Every row gives one point. The window is the flat piece filled in between its corners: a triangle in 3 columns, a solid with four corners in 4, and so on. A path goes straight from each point to the next, and from the last back to the first. After which points does the path pass through the window?

Window (3 x 3):
[[ 0.42 -0.60  0.01]
 [-0.36  0.11 -0.27]
 [ 0.20 -0.12  0.40]]
Path:
(1): [-0.11 -0.23  0.49]
(2): [ 0.14 -0.36  0.23]
(3): [ 0.57 -0.01 -0.07]
(4): [ 0.55 -0.33 -0.20]
(5): [ 0.09 -0.49  0.05]
(6): [-0.14 -0.22  0.31]
(7): [ 0.02  0.13 -0.12]
(8): [ 0.08  0.12 -0.21]
Through the window after points: 2, 4, 6, 8

Window:
[[-0.33 -0.22 -0.46 -0.37]
 [ 0.05 -0.22  0.19  0.51]
 [-0.18  0.04 -0.13 -0.40]
 [ 0.29  0.20 -0.07  0.29]]
Path:
(1): [ 0.19 -0.47  0.08  0.24]
(2): [ 0.45 -0.10  0.24 -0.08]
(3): [ 0.13  0.24 -0.22  0.64]
(4): [-0.44  0.15 -0.57 -0.29]
(5): [-0.19 -0.38 -0.31 -0.32]
(6): [ 0.06 -0.63  0.10  0.16]
(7): [0.01 0.04 0.12 0.45]
(8): [-0.43  0.13 -0.40 -0.30]
(9): [ 0.10 -0.33 -0.25 -0.08]
(10): [ 0.12 -0.25  0.02 -0.45]
(11): [-0.23  0.10 -0.21 -0.19]
(12): [ 0.03  0.39 -0.13  0.27]
Through the window after points: 4, 6, 8, 10, 12

Window (6 x 6):
[[ 0.34  0.52  0.29 -0.08  0.19 -0.35]
 [-0.16 -0.14 -0.01  0.45  0.14  0.07]
 [-0.05 -0.09  0.02 -0.05  0.09 -0.35]
 [ 0.25 -0.31 -0.11  0.40  0.01  0.06]
 [ 0.02  0.15 -0.51 -0.32  0.10  0.41]
 [-0.06 -0.30 -0.30 -0.30  0.00  0.89]]
Path:
(1): [-0.07 -0.18 -0.17 -0.09 -0.24  0.52]
(2): [-0.18  0.36 -0.32  0.01 -0.37  0.49]
(3): [ 0.34 -0.18  0.39  0.02  0.46 -0.50]
(4): [ 0.02 -0.09  0.01 -0.22  0.40  0.49]
(5): [ 0.11 -0.08 -0.58 -0.12 -0.52  0.10]
(6): [-0.08 -0.13 -0.40 -0.03 -0.55  0.21]
(7): [ 0.16 -0.15  0.22  0.17  0.47 -0.02]
(8): [ 0.01  0.02 -0.13 -0.14  0.35 -0.13]
(9): [ 0.32  0.36  0.08  0.22 -0.20 -0.14]
(10): [-0.05 -0.02 -0.35 -0.14 -0.08  0.03]
(11): [ 0.23  0.18  0.14 -0.16  0.70  0.32]
(12): [ 0.30 -0.36 -0.13 -0.24  0.54  0.59]
(13): [-0.09  0.10 -0.19  0.17 -0.25  0.21]
(14): [-0.34 -0.01 -0.46  0.11 -0.17  0.31]
(15): [ 0.21 -0.03  0.00 -0.33  0.28  0.40]
(16): [ 0.10 -0.21 -0.34 -0.07  0.63  0.55]
Through the window after points: 10, 16

Window (9 x 9):
[[-0.27  0.58 -0.47  0.40 -0.57 -0.02  0.04 -0.04 -0.09]
 [-0.04  0.12 -0.09 -0.32  0.09 -0.13 -0.37  0.61 -0.28]
 [-0.69  0.46  0.08 -0.02 -0.06 -0.11  0.17 -0.21 -0.48]
 [ 0.36 -0.40 -0.30 -0.08  0.03  0.20  0.45 -0.17  0.07]
 [ 0.02  0.11  0.18 -0.23 -0.23 -0.64 -0.32  0.35 -0.21]
 [ 0.50 -0.20  0.23 -0.10  0.18  0.68  0.19 -0.71 -0.29]
 [ 0.14 -0.56 -0.16  0.39 -0.04  0.33  0.01 -0.19  0.09]
 [ 0.07 -0.24  0.01  0.11 -0.32  0.63  0.36 -0.22  0.41]
 [-0.40  0.51 -0.11 -0.20  0.11 -0.33 -0.31 -0.14 -0.01]]
Path:
(1): [-0.37  0.11 -0.34 -0.60 -0.21 -0.15 -0.08 -0.50 -0.55]
(2): [-0.27 -0.04 -0.36 -0.57 -0.37 -0.23 -0.27  0.21 -0.09]
(3): [ 0.08  0.10  0.04 -0.05  0.14  0.01 -0.14  0.33 -0.22]
(4): [ 0.04  0.51  0.35  0.35  0.25 -0.01  0.05  0.35 -0.25]
(5): [-0.20 -0.15 -0.10 -0.29 -0.35 -0.10 -0.03 -0.26 -0.10]
(6): [-0.24 -0.25 -0.22 -0.04 -0.14  0.22  0.21 -0.29 -0.04]
(7): [ 0.11  0.55  0.12 -0.01  0.12 -0.21  0.27  0.09 -0.38]
(8): [ 0.07  0.18  0.11 -0.20  0.11 -0.08  0.10  0.48 -0.07]
(9): [-0.22  0.04 -0.27 -0.24 -0.05 -0.06 -0.59  0.23 -0.42]
(10): [-0.11  0.08 -0.39 -0.23 -0.13  0.84  0.06 -0.49 -0.20]
(11): [ 0.30 -0.01  0.05  0.25 -0.09 -0.17  0.21 -0.10 -0.06]
(12): [-0.44  0.44  0.27  0.44  0.10 -0.02  0.14  0.14 -0.01]
Through the window after points: 2, 4, 6, 8, 10, 12
